Each row of a before or after table is a point. The points were changed in one or more steps. Then noise was added and the rows were shuffled. The steps act on how far a point lies along the listed directions, d1 being the first. Name the steps. A step turns or swaps two directions, mirrors them in a line or flattens them onto one, adds a multiple of one to another, or multiplies one. Angles are multiples of 10 degrees, from the lower direction toward the higher: turns from -170 to 170, lines from 10 to 170 but not 90. Use the fewest steps. Two steps may share a direction if one is a turn and the other turns, adds or multiplies; they go together, in the order done. Otherwise the lowest direction goes first.
(in the rows, 128 means zero)

Directions:
(1): [151 171 142]
(2): [ 82 151 133]
(3): [130 143  79]
Before (9 x 3)
[[128 124 103]
 [135 118 171]
 [ 71 105 124]
 [169 151  93]
 [153 137  67]
 [133 105 100]
 [141  69 108]
 [ 70 120 136]
 [138 115 136]]
After (9 x 3)
[[141 130 118]
 [125 161 116]
 [ 90 126  81]
 [135 142 184]
 [163 102 132]
 [163 176 106]
 [114 151 122]
 [ 83 162  94]
 [139 160 177]]
Steps: multiply d1 by -1; turn d2 and d3 by -70 degrees

Directions:
(1): [120 132 166  92 102 180 153 116]
(2): [143 147 117  92 155 128 152 189]
(3): [ 93 128 124 165 174 155 166 123]
(4): [136  92 171 137 157 147  86 155]
(5): [ 68 149 157 106 136  91 114 130]
(6): [148 178 124 115 165 147  95  95]
Before (10 x 8)
[[ 91 120 149 166 126 147 160 126]
 [126 164 181 111 164 188 112  72]
 [147 104 122 126 126 159 168 123]
 [184  91 107 164  95 173 163 110]
 [108 113 176 118 135 191 130 119]
 [102 131 114 129 152 130 147 124]
 [ 85 141 115 148 176 167 201 146]
 [124 146 122 142 112 171 133  83]
 [109 119 105 146 127 145 158 125]
 [140 122 119 169 194 113  78  98]]
After (10 x 8)
[[108 145 122 131 149 158 139 119]
 [ 86 157 123 141 200 163 179 144]
 [142  57 106 170 108 127 168 120]
 [113 131 105 140 159 131 138 120]
 [141 150 170  81 125 205 155 123]
 [122 138 148  89 149 157 153 121]
 [ 59 106 172 126 130 126 123 141]
 [ 90 149 132 135  95 144 143 102]
 [ 97 148 152 165 162 146 121 111]
 [ 53 106 154 139  92  84 181 121]]
Steps: add -0.5 times d5 to d2; turn d1 and d5 by 70 degrees; mirror d4 and d6 in the line at 160 degrees

Directions:
(1): [135 167 125 114 182  96  82 116  79 117 130 123]
(2): [130 135  77 170 152 156 114 117 162  77 153 120]
(3): [164 129 111  84 120 154 113 184 122 134 180 135]
Before (12 x 12)
[[149 165 163  64 160  81 104 143  77 157 142 112]
 [187 176  57 102 200 137  63 174 127  78 178 118]
 [122  98 174 115 124  69 146  83 121 157  65 138]
 [102 120 176 115 104  85 162  88  89 152  57 130]
 [168 137 107 106 118 156 102 188 123 118 174 148]
 [104 115 102 176 105 155 162 127 161 113 105 104]
 [124 110 126 157 107 158 178 110 170 114 118 129]
 [146 145  98 167 112 151 123 150 181 100 150 135]
 [130 123 166 128  78 104 160 102 127 154  87 153]
 [148 117  88 152 133 156 132 112 177  82 157 123]
 [133 116  85 159 131 158 121 120 155 108 120 102]
 [102 154 172 135 130  70 112  93  93 148  79 136]]
After (12 x 12)
[[139 117 122 152  76 143 162 113 168 122 120 150]
 [132 115 187  76  87 104 166 149 128 185 119 119]
 [138 141  97 159 155 154 137 107 150  85 139 124]
 [115  94 143 131  69 141 185 119 147 135  95 133]
 [165 174 140  63 181  74  81 154  71 144 112 124]
 [118 148  83 167 153 145 118 128 131  93 125 100]
 [138 142  93 138 164 130  91 117 111 112 119 102]
 [110 121 171 126  77 108 148 128 132 166  99 143]
 [135  73 143 126  93 118 165 112 171 145 100 140]
 [152 152 102 129 180 115  92 101 118  84 148 121]
 [150 142 125 121 128 132 106 157 113 122 140 144]
 [146 177 105 155 156 115  85 133 136  95 142 131]]
Steps: turn d1 and d2 by -70 degrees; multiply d3 by 0.4

Directions:
(1): [130 136 150 109 203 117 130 156 150  98 170 134  80 152 131 151 163 151
  88 140]
(2): [ 78 127 124  99 157 161 101 159 154 141 107 111 149  90  83 157 164  83
 145 101]
(3): [112 115 112 183 146  90 148 147  55 123 136 101 136 108 147 116 175  96
 106 109]
(4): [109 140 107 104 128 152 201 131 120  83 173 106 130 129 145 140 117 132
 195 107]
Before (11 x 20)
[[150 141 116 130  92 157 116  98 126 159 130 118 154 136 107 106  93 129
  156 136]
 [158 124 201  98 203  92  64 159 185 105 163 157  58 167 111 151 164 154
   47 168]
 [137 101 139 160 105 130  52 111 148 172  76 152 137 116 103 121 116 118
   93 160]
 [128 139 140 100 175 160 149 136 149  80 167 117 110 158 152 158 138 151
  150 127]
 [117 143 137  86 177 134 134 157 177 114 154 120  96 127 115 174 136 145
  164  98]
 [139 115 134 151 125 114 154 121  80 119 129 131 128 131 143  82 148 121
  129 124]
 [159 107 138 169  91  79  40  88 144 183  52 143 142 137 139  94 105 121
   95 136]
 [153 152 164  87 213 119 131 162 170  75 197 150  44 202 127 134 155 204
   87 166]
 [115 134 103 180 101 133 184 104  88 120 131 105 166 111 155 114 131 132
  153  99]
 [111 139 119 111 111 122 170 134 117 106 140 116 141 107 147 123 112 124
  153  98]
 [141 117  80 149  84 137 180 105 104  99 125 118 148 128 181  93  73 137
  155 124]]
After (11 x 20)
[[132 134 124 178 146 116 170 114 100 109 157 121 129 134 165 117 148 159
   99 120]
 [145 107 140 141 139 128  99 121 143 124 130 148 103 142 128 131 120 145
  104 165]
 [ 59 134 119  66 129 205  72 170 177 156  76 108 177  82  32 146 157  76
  190  91]
 [143 126 146 129 179  89  82 124 165 123 123 137  90 163 157 128 137 143
   95 138]
 [124 136 126 120 122 109 159 135 115 113 144 125 127 119 149 118 118 134
  121 112]
 [156 151 134 114 167 141 122 124 150 127 181 129 101 164 112 124 127 155
  111 150]
 [ 82 110 145  85 100 167  54 145 175 158  79 118 176  72  55 149 135  58
  176 102]
 [130 117 141 142 142 117 151 127  92 117 130 128 125 125 130  88 160 117
  117 116]
 [125 129 121 116 100 136 118 131 152 158 103 122 139 106 110 147 100 129
  190  86]
 [108 129 124 110 128 181 110 128 142 123 108 106 159 118 118 153 127 111
  173 113]
 [124 123 111 118 191 129 149 153 146  81 156 131  92 136 161 138 137 146
   88 138]]
Steps: add 0.7 times d3 to d2; turn d1 and d2 by 130 degrees; multiply d4 by 0.4

Directions:
(1): [125 133  73 113 111 150  95 134 121 130  97  94  83  96 130 173 125 153
 126 118 110  84 132 117 117 109  92  81 127 179 148 115  93  89  97  87
  91 166 128  29 133  82 127 128 138 112 169 162 175 110 118 141 120 151
 161 133 116 137 131 143 192 141 128 151]
(2): [177  44 137 143 160 134 152 106 120 101 101 120 137 148 116  55 153 180
  73 155  91 155 146 111 132 150 134  99 124 133 110 150 115  80 162 123
 165 128 113 100 117  51 136  85 128 175 121 121 136 142 131 120 159  92
 117 107 142  83 129 139 164  96 108 119]
(3): [102 168 109 140 111 149  63 136 121 120 137 148 112 111 112 135 140 121
 129 165 106 211 111 157 112 141 111 147 124 178 117 113 205 163 171 129
 129 150 130 122 136  90 113 135 104 163 117 111 148  81  71 145 188 120
 107 117 158  97 104 125 114 176  98 183]
(4): [141 127 163 139  78 131 154 107 109 134 137  92 156 163 159  83 152  92
 129 199 140 119 130  46  91  82  89  75 162 163 141  68 146 141 162  91
 100  85 135 115  99 146 122 134 136 108 132 115 154 118  95  88 118 154
 112 114 135 133 155  94  96 109 140 147]
(5): [ 84  63 122 151 128  89 114 135  90 115 113 137 151 148 141 166 180  84
 113  73 172 127 103 175 191 100 107 109 155 129 133 104 172  99 152 120
 100  98 116 136 151 127 124  91 153  94 119 179 138 147  80  89 138 103
 152 159 115  75 114 153 124 130 100 104]
(6): [121 153  52 122 163 119 113 167 116 122 133 156 124 158 146 117 133 128
 151 148  95 124  84 141 147 118  98  94 189  73 154  99  78 126  82 105
 162 141 132 131 127 104 105 149 135 176 143 108 153 194  99 138 160 132
 125  84 118 122 120  99  46 123 121  88]
Before (8 x 64)
[[125 101 193 153  91 138 140  95 125 149 127 105 135 124 119 135 139 106
  112 107 169  95 136  95 136 114 149 146 111 154 128 123 172 120 145 134
   84  95 124 141 115 154 138 105 140  61 106 157 108 100 141  96  76 127
  133 164 134 130 141 147 188 113 140 139]
 [105 145 106 122 104 131  93 136 107 151 135 122 115 117 144 148 149 114
  144 120 134 129 119 152 130 120  98 112 129 157 122 115 140 128 118 122
  114 136 137 102 140 104 113 139 112 125 133 159 142  91  94 131 134 132
  142 125 130 128 114 135 143 147 105 145]
 [103 120  85 128 129 127 108 152 119 144 102 128 136 118 133 153 133 123
  147 111 129  97 120 125 150 116  96 102 156 140 143 107 107 120 120 106
  111 125 121  94 143 114 135 148 139 115 150 153 156 151 114 129 132 137
  147 127 117 126 128 128 142 127 117 132]
 [190  81 138 121 121 186 130 101 141 116  87  82  89 114 118  90 126 219
   84 172  62 112 173  82  80 146 111  63  91 185 119 140  91  82 126 106
  132 161 110  25 108  14 148 108 128 152 161 127 152  91 163 141 132 140
  131 109 139 111 136 139 238 108 127 168]
 [101 136 108 147 130 136  95 125 117 112 121 143 127 114 133 125 133 134
  133 114 124 158 107 144 147 129 121 134 127 130 124 120 157 127 140 117
  121 136 139 131 144 114 130 126 126 146 142 131 140 117 100 121 160 130
  115 122 127 120 125 116 111 144 130 129]
 [114 157 183 108  78 110 159 105 142 152 152 111 137 104 120 170  94  89
  163  80 179  90 150 109 107 114 166 178  86 114 136 154 125 168 137 171
   73 103 132 161 129 206 149 141 132  59 118 145 100  92 163 127  83 149
  145 170 111 181 140 124 157 124 155 124]
 [123 114 131 114 143 126 120 126 134 117 105 120 106 113 120 143 128 143
  121  88 135 119 155 157 142 123 137 128 138 122 119 144 126 113 105 141
  136 151 106 120 145 129 131 111 130 124 151 157 123 134 140 143 110 117
  132 143 102 117 100 144 174 120 124 125]
 [157 108 209 125 101 109 178  90 139 157 138  98 168 157 139  90 134  92
  138 146 159 102 152  60  94 116 149 138 123 137 129 121 142 142 147 128
  110  79 129 172 103 186 128 110 134  91 115 138 112 118 151  90  81 138
  114 146 132 141 149 127 138  93 147 138]]
After (8 x 64)
[[143 147  86 118 105 135 108 129 112 145 118 101 119 155 151 102 147 114
  151 196  97 110 111  61  86  94  76  64 183 163 163  66 110 121 111  65
  113 132 133  77 102  88  98 130 137 147 158 134 192 137  81 113 143 156
  124  95 133 118 138 106 111 121 123 154]
 [112 157 128 119 132 131 108 138 130 121 124 139 111 125 126 130 131 117
  141 118 130 149 136 156 131 121 127 133 156 120 122 122 154 148 117 140
  144 145 112 147 138 142 117 133 120 138 143 133 128 131 110 145 130 125
  110 125 114 118  97 124 121 136 118 139]
 [122 150 163 135 105 141 127 125 139 149 135 135 160 120 120 102 120 107
  149 160 134 151 140  93 104 138 127 151 129 152 120 119 161 175 167 139
  129 101 125 152 126 154 144 162 110 124 115 107 120 110 134 130 134 137
  105 123 143 140 137 109 120 134 126 165]
 [ 56  49 161 183 116  75 108 143  66 105 137 167 197 209 168 136 230  30
  121 110 186 179  73 188 210  78  79  85 195 105 129  46 246 147 193 128
  110  43 104 210 150 128 115  90 158 103  90 161 126 162  32  48 173  98
  122 142 128  19 101 125  36 126  79  99]
 [181 178  71 102 124 168 127 127 138 124 131 114  99 128 117  58  95 187
  143 223  34 146 127  56  53 138 111  92 142 116 152 133  43 150 116 115
  157 172 135  66  96  45 119 159 113 213 153  69 179 133 120 172 185 150
  104  51 142 157 133  71 113 116 131 137]
 [142 151 155 117 129 125 147 125 132 158 156 136 141 136 137  93 122 124
  146 136 131 135 136 131 117 149 146 151 114  99 107 147 114 151 117 158
  159 118 140 171 125 144 122 149 104 147 112 115  94 114 152 136 116 128
  116 109 134 154 124 115 109 115 128 116]
 [116 129 137 133 143 127 135 116 139 120 124 138 130 106 127 128 106 147
  138  81 141 121 128 140 150 142 161 160 104  96 119 157 119 123 111 140
  131 129 142 157 146 152 149 127 130 125 138 132 103 130 160 129 119 133
  123 136 113 152 135 121 131 125 154 102]
 [126 190  81 138 116 162  96 149 119 147 148 137 108 145 136 105 126 115
  152 190  93 115  83  84 117 108  96 101 186 116 165  74 114 145  89  95
  133 136 139 119 102 107 100 159 132 153 133 101 156 154  91 131 136 153
  112  82 142 140 134  89  75 127 133 129]]
Steps: turn d1 and d3 by 150 degrees; add 1 times d3 to d4; multiply d2 by 1.6; turn d2 and d5 by 110 degrees; multiply d6 by -1
